Rows are points. A path goes straight from each point to the next, and from the last back to the first. The post is the endless flat space through its rows: a point in 2 columns, a line in 3, a plane in 4, and so on, so that a path can go around it. Count how often the path circles the post. Going back the other way cancels.
(in the rows, 128 means zero)

Post:
[[125 106 183]
 [122 138  86]]
Path (18 x 3):
[[132 180  87]
 [137 192  99]
 [157 142 146]
 [131 118  79]
 [111  80 121]
 [ 81 119 150]
 [113 152 196]
 [168 147 173]
 [169  93 137]
 [122  19 210]
 [ 90  84 147]
 [100 161 122]
 [139 194  78]
 [148 157 169]
 [116 155  90]
 [165 168 149]
 [157  74 135]
 [142 121 136]]
Times around: 2

Post:
[[145 124 143 122 104 182  77 112]
 [124 154 159  44 141  51 147 108]
 [123 172 116 136 173 165  94 173]
 [172 120 111 137 114 200 143 155]
 [ 96 148 104  80 112  50 139  92]
 [116  76 145 134 142 107 119  65]
 [112  89 149 151 107 209 111 163]]
Path:
[[ 88 174 136  64 127 143  78 139]
 [ 20 105 159 110 150 103 195 149]
 [132 189 160 117 142 146  96 159]
 [134 104 149 163 123 162 126 156]
 [120 149 124  95 114  98  56 133]
 [128 130  49  91 165 118 121 132]
 [150 146 117  57 137  85 169 171]
 [177 104 144 104 100 146 139 123]
 [118 130  65 119  95  68 131  90]
 [118  54 167  77 151  89 136 137]
 [ 90 106 163  57  89 157 108 143]
 [ 54 129 198 104 146 142 136 105]
 [117 109 109 200 146 167 130 115]
 [101 103 101 164 114 117 159 140]
 [ 26 132 111 146 190  90 125 201]
 [179  89 126 126  70 121  97  63]
 [188 160 154 113  93 170 141 158]
 [143  89 186 152 149 171 202  95]
 [ 56 115 184  76  97 138  64  86]
 [127  86 121 119 175 134 116  95]
 [165 146  69 105  72 183  77 130]]
Times around: 1

Post:
[[155 143 179  66 121 166  69 115 148 171 127  85]
 [130 116  73 155 181 131 140 112 109  65 146 201]
 [ 88 141 123 107 154 124 150  78 150 179 140 133]
 [145  91 137 169 206  97 133  94 129  78  98 129]
 [114 148  52 118  85 135 131 193  93 118 129 119]
 [112  96  85 101 192 103  84 122 117 100 137 136]
 [118 114 152  99 102 130 149 185 141  60  99 142]
 [133 146  96 110 113 127  75  91 158  63  60 109]
 [108 141 126  93  87 127 115  88 137 108 137  89]
 [128  76 127 110  84 115 124 175 172 142 139  89]
 [ 80  84 158 157 141  43  92  66 165 133 114 137]]
Path:
[[107 141 126 101 102  95 137 133 111 101 136 150]
 [117 118  79 149 144  76  68  40 152  85  50 126]
 [122  95 116 135 140 139 118  74 167  97  80 148]
 [ 91 167 103 140 193 161 180  95  73  88  98 152]
 [ 47 202 111  91 181 160 166 105 100 102 125 123]
 [108 121  94 126 173  94 133 205  80  61 156 117]
 [142 148 111  85 140 100 117 116 178  75  88 125]
 [173  82 135 153 156  76 111  66 176  93  44  42]
 [ 92 119 134 141 118  77  86  76 108 118  70 108]
 [101 137  98  91 172 168 124 114  87 143  99  33]
 [155 169 145 142 156 183 106 165 105 116 115 178]
 [140 119 105 113 157 152 117 100 148 152 176 109]
 [132 121  36 151 140  99 115 161 148 151 152 140]
 [169 100 147 140 156 104 101 142 144 200 134 133]
 [ 35  87  69  55  55  55 114  13 190  99 122 132]
 [148  88 150 105  92 143  56 141 144 149  82  50]
 [149  90 195 142 208 144 101 116 113 145 184 174]
 [133 148  67 117  79 164 105 177 127  78 168 180]
 [146 107 147 132 144  74  89 128 142 118 153 131]
 [159  73 186  92 192 101 130  84 115  51 113  59]
 [112 138 133 129  63 103  86 110  66 115  81  55]
 [112  97  86 128 159 119  90 120 135 104 105 113]
 [ 82 137  89 161 108  91  54  75 165 131 143 139]
 [130 126 166  62 102 112  55 142 134 154 141  47]]
Times around: 4
